Each row of a before or after table is a point. One or more steps were done to the points. Then noise was added and the rows were shuffled. The steps act on columns, c1 being the first. Write out the steps. A step turns or swaps two columns, mirrors them in a line or flattens them onto one, adds a multiple of one to another, or multiplies or shifts one. Angles are multiples of 10 degrees, from the lower column toward the higher: turns from -170 to 170, lines from 10 to 170 but not 90. Use the fewest steps. Two steps may share a column if one is a turn and the other turns, adds or multiplies; they go together, in the order done. Otherwise the lowest column goes first.

Before (13 x 3):
-19	35	-63
1	24	30
50	70	52
-3	33	50
38	-2	-53
-50	-18	20
84	-22	-83
12	-2	-43
-3	54	6
18	0	-17
35	1	33
-48	-15	-35
99	11	63
After, 13 rows:
19	-1	-28
-46	-15	-44
50	70	43
-1	23	20
35	-2	-63
-18	38	-75
-2	31	41
12	-4	-51
99	10	50
-52	-18	11
-3	53	-7
37	2	23
83	-20	-94
Steps: shift c3 by -10

Before:
0	40	41	-38	-21	-72
19	-25	87	-11	-26	3
33	44	26	104	37	94
31	26	24	-55	17	30
-17	-7	9	-46	-39	-16
-77	-41	45	-28	33	51
-13	-19	49	-40	-109	-46
11	-26	7	-12	-14	-16
-95	54	26	38	27	-35
-5	24	10	5	-19	37
20	-69	56	-34	39	23
-27	-10	36	-9	16	-50
-36	-8	23	63	-91	-75
After (13 x 6):
28	12	88	-26	-27	2
-19	33	23	-138	-3	29
26	6	3	-27	1	-12
24	-79	46	-71	-2	51
-72	-80	27	92	52	-31
-41	7	41	-94	27	-74
66	6	56	-84	21	21
0	-37	25	156	-37	-72
-40	42	30	259	-26	96
5	-28	33	-25	49	-48
-20	-2	12	12	-42	40
20	-16	49	-103	-77	-40
1	-21	7	-114	-24	-13
Steps: turn c1 and c2 by 80 degrees; multiply c4 by 2.5; add -0.7 times c6 to c5

Before:
7	-38	59	22	-4	36	-68	-19	6
-72	56	72	-10	-22	-70	-24	6	20
-1	23	15	6	-17	-13	14	-40	47
-54	12	-39	58	9	-16	18	-16	8
80	12	-50	-86	-16	-20	-26	9	-78
68	61	-32	60	9	8	2	58	-48
47	-4	6	-17	16	13	-2	-20	105
0	20	10	22	-58	-20	18	26	25
-4	24	-39	71	-50	-44	5	84	-49
-37	-32	44	5	88	-42	36	5	-4
51	-7	-75	60	29	-5	-46	-67	132
-39	-18	3	24	34	-31	34	28	35
15	41	-11	-54	3	26	-44	11	22
After:
15	21	11	23	-58	-20	-8	26	25
49	-17	3	25	34	-32	17	28	34
12	23	14	6	-17	-13	-6	-40	48
-63	-39	59	22	-5	36	29	-20	5
15	56	73	-10	-22	-70	73	4	19
-45	42	-12	-54	3	26	8	12	22
50	-32	44	5	88	-43	15	5	-5
-25	-3	6	-17	17	13	-40	-20	106
-32	62	-32	60	10	7	-61	57	-49
5	23	-40	71	-49	-45	1	85	-50
-66	-7	-75	61	30	-5	-22	-66	131
-62	14	-50	-87	-16	-20	-56	8	-79
45	11	-38	58	10	-16	39	-15	7
Steps: turn c1 and c7 by -120 degrees

Before:
-56	41	-14	-15	59	-33	-80	-44	16	30	-17	18
-40	57	7	8	26	18	25	39	40	10	63	-26
-58	39	51	-15	-42	15	21	-16	-69	18	25	-29
7	68	-35	-61	2	59	15	53	-29	13	-68	23
44	62	-38	63	-3	-28	-55	0	-61	120	38	43
-51	4	-6	-6	62	40	30	31	42	46	-67	-21
45	47	-56	-54	15	-4	59	-11	-4	107	13	-72
-57	71	-35	-30	-43	44	24	-22	37	-20	-60	37
-59	36	-41	-13	-38	-73	43	32	43	-19	45	12
-16	7	-31	35	21	59	35	27	-78	-28	27	12
-6	-54	37	-73	20	-1	-61	-57	39	-13	12	44
83	9	-16	39	14	-30	-9	13	1	-21	15	0
24	-37	-61	55	-31	-23	-86	6	-33	7	49	-22
After:
35	7	15	39	-8	-27	-7	13	-9	-23	17	0
-19	70	-16	-30	9	46	25	39	56	-20	-58	36
17	62	7	63	38	-30	-54	38	-44	120	39	43
7	-39	13	55	42	-23	-85	60	-4	8	50	-24
3	69	58	-60	19	60	13	24	-24	15	-67	21
-24	39	-24	-15	75	13	20	-47	-22	16	24	-32
15	49	-1	-56	-11	-4	59	56	-11	108	13	-72
-6	6	30	33	35	59	32	24	-76	-31	28	14
-14	58	36	6	-46	18	20	-14	14	9	61	-28
-26	43	-41	-18	-57	-31	-77	24	-27	28	-17	17
2	-56	-64	-74	-42	-4	-62	-30	14	-11	14	43
-19	3	32	-9	-75	39	30	1	-7	48	-69	-21
-20	36	38	-12	3	-73	42	34	59	-17	46	11
Steps: multiply c1 by 0.4; turn c3 and c8 by -100 degrees; mirror c5 and c9 in the line at 110 degrees

Before, 9 rows:
77	39	54	80	-11	69	-7	-56	-70	20	8	-11	71	-76	-5	33	-45	99
-44	4	60	8	-61	36	-56	-31	-9	-60	-65	-8	0	29	-85	-28	-67	11
-5	1	-30	19	-24	-83	-2	50	-12	25	60	74	27	-25	3	3	71	-94
7	29	-41	-23	-37	-29	79	-5	6	37	13	91	28	-8	-18	5	18	-8
-55	-18	-9	33	-44	21	-42	42	79	-1	-51	-40	-17	22	-61	-32	-5	-4
-1	-39	-80	46	-30	-22	2	12	20	-33	6	-5	10	28	-50	-50	26	-34
-24	-26	-32	75	-22	-30	10	-23	106	18	-19	-37	38	47	-42	-57	-19	-60
53	13	44	-47	15	-10	26	-20	-35	22	27	54	38	-33	-57	77	43	6
68	16	51	4	-8	80	54	-8	-21	-4	13	71	45	-48	-31	31	-21	2
After (9 x 18):
-54	-17	-10	32	-33	22	-43	42	79	0	-54	-40	-16	22	-65	-31	-6	26
69	15	52	6	-3	79	54	-7	-22	-5	13	72	45	-48	-32	31	-23	34
-7	0	-30	18	-24	-83	0	50	-12	24	60	73	29	-25	-2	3	71	-64
76	38	53	79	-10	68	-6	-56	-72	19	8	-12	73	-76	-8	33	-44	130
-43	4	59	8	-46	35	-57	-31	-10	-60	-64	-9	0	30	-93	-28	-66	41
-1	-38	-80	44	-21	-21	2	13	19	-35	7	-4	10	28	-53	-50	27	-3
-22	-26	-32	73	-16	-29	9	-23	105	17	-20	-36	37	46	-47	-57	-19	-30
6	30	-41	-23	-34	-28	79	-4	5	36	13	92	27	-8	-25	5	18	22
54	12	45	-49	24	-11	26	-20	-35	20	26	55	39	-34	-54	78	42	37
Steps: turn c5 and c15 by 10 degrees; shift c18 by 30

Before:
60	9	-31	-32	-35	29	-31	50	17	-8	36	15	-12	-41	-10	-85	6	-91	97	-166	54	9	4	9	63	-64	-28	126	29	1	-19	13
40	22	-7	-27	-22	-50	-28	-128	64	31	6	13	-68	-49	46	43	24	-72	38	2	-41	34	6	-12	-35	73	-54	2	28	72	-31	-24
54	-42	-24	-45	-48	-8	-50	-154	15	-4	37	9	-103	-51	2	0	-23	-51	-20	13	73	44	77	20	-32	-14	-5	-16	-9	-59	-32	-28
-40	-7	-83	-36	38	6	2	14	7	12	38	0	15	46	45	-33	-11	-36	-11	-1	-27	43	-23	-13	158	-14	6	95	29	-24	27	16
-40	-123	-60	-16	-50	3	32	76	15	42	2	-3	40	-43	-44	40	12	-44	1	14	-18	32	21	22	-42	-22	69	34	-35	-28	-10	-43
-36	-9	-13	23	-44	-40	-46	13	39	-40	31	1	-14	8	24	19	79	24	-6	-30	-36	8	-7	-31	-36	-80	-49	20	-28	2	30	-37
-31	-45	-12	-32	21	-31	-41	72	60	-4	-46	8	-23	-3	-163	8	-2	8	5	-64	21	13	-25	10	-34	-83	-39	9	12	-71	-21	16
-28	15	-25	78	86	-40	-30	50	54	27	7	-3	39	17	49	17	-8	-37	6	-27	88	-19	-4	-60	-33	-51	112	-30	23	-54	26	29
-11	-64	-21	-39	-24	-19	-24	-29	31	-17	-11	13	4	-25	27	43	-23	13	2	-1	15	-87	-23	21	-5	2	9	-23	-24	-42	7	-21
-44	32	-9	-18	-5	36	-30	65	7	40	36	17	21	-12	-8	41	2	22	20	-18	-33	27	35	5	-30	-58	-45	19	-45	-76	-71	38
After, 10 rows:
-42	32	-9	-20	-5	36	-30	-70	7	40	35	15	19	-12	-9	40	3	22	20	-17	-33	26	34	4	20	-56	-45	18	-76	-227	-71	38
-40	-8	-84	-36	39	6	1	90	7	11	39	-1	16	45	47	-33	-12	-36	-12	-1	-26	44	-24	-11	131	-14	6	94	-2	-71	25	16
-40	-122	-60	-17	-49	3	31	-85	15	43	1	-6	39	-42	-44	40	12	-46	1	15	-18	33	22	22	16	-22	70	33	-65	-83	-11	-43
60	10	-30	-32	-34	28	-31	4	18	-7	36	15	-12	-42	-8	-87	7	-90	98	-167	55	9	5	10	79	-63	-31	126	-1	2	-19	13
-28	17	-27	79	84	-40	-29	-60	53	27	8	-3	38	16	49	15	-7	-37	6	-28	87	-19	-3	-59	7	-52	111	-30	-7	-163	26	30
-30	-46	-13	-32	21	-30	-40	-78	59	-3	-45	8	-23	-1	-163	6	-1	8	5	-63	23	12	-24	9	20	-83	-40	8	-18	-213	-20	15
40	21	-7	-25	-21	-51	-27	76	66	30	6	13	-69	-49	48	43	25	-73	36	2	-41	36	6	-12	-110	72	-54	3	-1	217	-32	-24
-36	-10	-13	22	-43	-40	-48	-34	38	-41	32	1	-14	10	23	19	78	25	-7	-31	-35	9	-7	-33	-20	-81	-50	19	-57	5	30	-38
54	-44	-23	-44	-47	-8	-51	98	16	-6	36	8	-102	-51	3	-1	-23	-53	-19	11	74	46	78	21	-124	-16	-6	-16	-38	-176	-33	-29
-11	-66	-21	-39	-22	-20	-23	19	32	-17	-12	13	5	-25	27	42	-24	14	2	-2	15	-88	-25	19	-24	2	8	-23	-53	-124	7	-20
Steps: mirror c8 and c25 in the line at 70 degrees; shift c29 by -30; multiply c30 by 3

Before (9 x 64):
71	73	59	-7	74	-4	59	-23	-91	44	-2	41	-30	-76	28	52	-26	-44	32	-64	-16	-32	5	-46	-80	-16	111	-18	-49	-57	55	30	55	-18	-98	89	-5	41	50	4	-4	58	51	7	-32	-24	10	-34	43	8	-3	48	-21	-16	29	70	38	78	-25	75	-10	22	11	6
55	55	86	-14	0	31	11	-30	-28	4	-7	22	-1	-62	57	17	-76	-7	0	-12	-46	18	-28	-84	-82	23	87	-25	-42	-46	12	-21	39	-30	-62	42	-72	59	-1	5	15	43	24	-4	-37	-35	12	8	72	-14	-19	-44	-6	-51	5	47	44	53	-12	-40	31	46	35	-28
-47	40	-62	52	-78	-1	-47	29	42	26	-20	84	-15	18	28	-22	4	-38	58	57	-7	-36	17	45	25	-28	-26	15	-24	61	12	51	-2	64	-32	1	29	-34	15	3	25	-2	-48	23	-6	-5	-17	-49	33	-7	53	26	-49	4	-51	-48	-84	-40	-22	67	-62	-24	-40	1
-12	-35	56	-47	12	-24	84	-38	3	-50	9	-57	81	-80	7	93	-8	96	-66	3	-90	54	-54	-57	-21	114	70	-10	55	-25	-59	-29	-2	-39	-9	-13	18	67	-62	51	-7	-30	-3	21	0	8	-54	32	-14	25	82	-31	95	-78	-13	-10	63	3	29	-7	9	0	15	-129
21	-41	3	60	-3	-54	-13	32	56	-5	-51	47	46	1	-58	69	28	25	-13	26	-3	0	-74	0	30	15	-6	7	61	36	-24	22	-56	-53	40	-7	-70	6	-24	5	-38	-26	-69	79	3	75	-68	12	-51	-40	9	-2	-1	-40	-61	-11	-16	-1	36	82	-58	-46	-9	-34
12	75	-31	34	-48	14	-72	61	60	53	-30	71	-13	54	-5	12	15	-59	71	24	13	-39	-38	32	-6	-21	-6	55	-5	47	51	43	26	0	-23	50	1	-22	-17	-43	16	-11	0	1	-27	16	-5	-61	-16	-21	4	45	-23	-34	-2	-46	-35	-11	-3	16	-64	-67	6	-14
-48	-6	-17	33	8	-49	-52	35	51	36	-93	80	40	27	22	7	44	-76	55	66	-15	-30	-4	-13	8	-43	-11	-1	70	19	29	57	-38	16	14	23	-24	5	-4	-10	1	-25	-33	24	30	17	-23	-55	-17	54	38	37	30	8	-60	-60	-32	-37	35	59	-66	12	2	-27
-50	52	-23	-5	-108	5	-68	-30	2	29	-6	10	6	75	54	-16	23	-31	60	-22	67	-58	89	4	-55	30	36	39	-25	-8	64	5	30	20	-78	1	1	-55	8	-95	75	49	-33	-20	10	-43	4	-13	21	-72	6	-15	-12	21	-40	-28	-23	19	-9	-25	-75	-69	-66	-29
-14	-70	56	-52	-29	-23	-2	10	49	-62	-4	-46	80	-106	-13	23	-15	95	-56	16	-42	12	-34	17	-67	52	52	-36	39	-16	-27	-50	-3	-47	-1	3	-8	58	-78	17	7	-12	0	52	6	64	-89	61	-12	36	69	-13	63	-73	-3	-58	17	-7	29	36	6	9	19	-76
After:
-47	39	-63	51	-76	0	-45	29	-35	28	-18	80	-16	15	27	-22	4	-36	57	59	-6	-35	16	44	28	15	-26	15	-22	60	14	51	-3	63	-32	-1	29	-35	11	-23	25	-2	-50	27	-7	-4	-19	-15	32	-7	53	27	-49	-16	-50	-48	-84	-41	-25	67	-61	-24	-38	-1
70	72	59	-6	73	-1	59	-21	81	48	-1	43	-29	-76	27	50	-27	-43	29	-65	-16	-31	5	-44	-81	20	112	-18	-51	-58	54	28	57	-17	-99	89	-7	40	50	42	-5	58	51	8	-34	-24	7	-96	42	9	-1	48	-21	-2	29	69	37	78	-23	78	-15	20	9	5
56	57	86	-16	0	30	12	-31	28	4	-8	23	1	-62	58	18	-73	-7	1	-14	-45	16	-25	-83	-83	24	89	-25	-45	-47	13	-20	39	-31	-61	39	-72	60	-2	8	15	44	28	-3	-37	-33	13	-11	73	-13	-20	-43	-5	38	4	47	46	54	-11	-40	33	47	34	-29
14	77	-32	35	-49	14	-71	61	-73	53	-31	73	-14	55	-8	14	16	-60	73	25	12	-38	-39	33	-4	39	-6	54	-6	45	50	42	27	1	-24	47	1	-22	-17	8	19	-13	1	1	-29	17	-6	-71	-17	-22	4	47	-22	2	-6	-45	-33	-9	-3	17	-62	-66	6	-13
-11	-73	57	-49	-27	-24	-3	10	-35	-61	-6	-44	78	-103	-16	24	-14	94	-57	16	-40	12	-32	17	-68	22	51	-38	41	-18	-28	-50	-2	-47	0	2	-11	56	-75	-39	9	-11	2	54	6	64	-91	118	-11	36	69	-13	63	59	-5	-59	18	-9	30	38	5	10	21	-75
-50	52	-20	-6	-106	7	-69	-28	-52	29	-5	10	6	75	55	-17	23	-32	59	-24	66	-55	91	2	-55	-34	38	39	-24	-7	66	3	32	19	-76	1	2	-58	9	82	75	50	-33	-21	11	-44	6	-135	22	-71	5	-15	-9	8	-42	-29	-24	18	-10	-25	-74	-70	-64	-30
-13	-35	56	-45	11	-23	85	-38	22	-50	10	-58	82	-79	8	93	-6	93	-68	4	-93	53	-54	-54	-19	-13	70	-11	55	-25	-58	-28	-3	-38	-9	-14	17	69	-63	-47	-6	-29	-3	19	0	10	-52	101	-14	26	82	-31	97	93	-11	-12	62	1	30	-8	11	-1	12	-130
-44	-7	-18	32	11	-49	-53	35	-46	38	-91	79	39	29	22	5	43	-72	56	67	-13	-26	-3	-14	9	20	-12	-1	70	18	28	54	-37	17	15	24	-23	6	-3	-18	0	-24	-33	28	28	16	-23	-30	-17	54	38	37	30	-27	-61	-63	-31	-36	33	61	-69	11	1	-30
20	-44	4	62	-3	-52	-13	32	-47	-7	-50	48	44	1	-59	67	28	27	-13	26	-3	-4	-72	-1	29	21	-5	6	61	36	-23	22	-59	-54	40	-6	-70	6	-26	-30	-38	-25	-65	81	3	75	-68	59	-50	-39	8	-1	-2	25	-61	-10	-16	-1	36	82	-55	-45	-8	-36
Steps: turn c9 and c40 by -150 degrees; add -1.5 times c40 to c48; turn c26 and c54 by 130 degrees; multiply c54 by 0.7
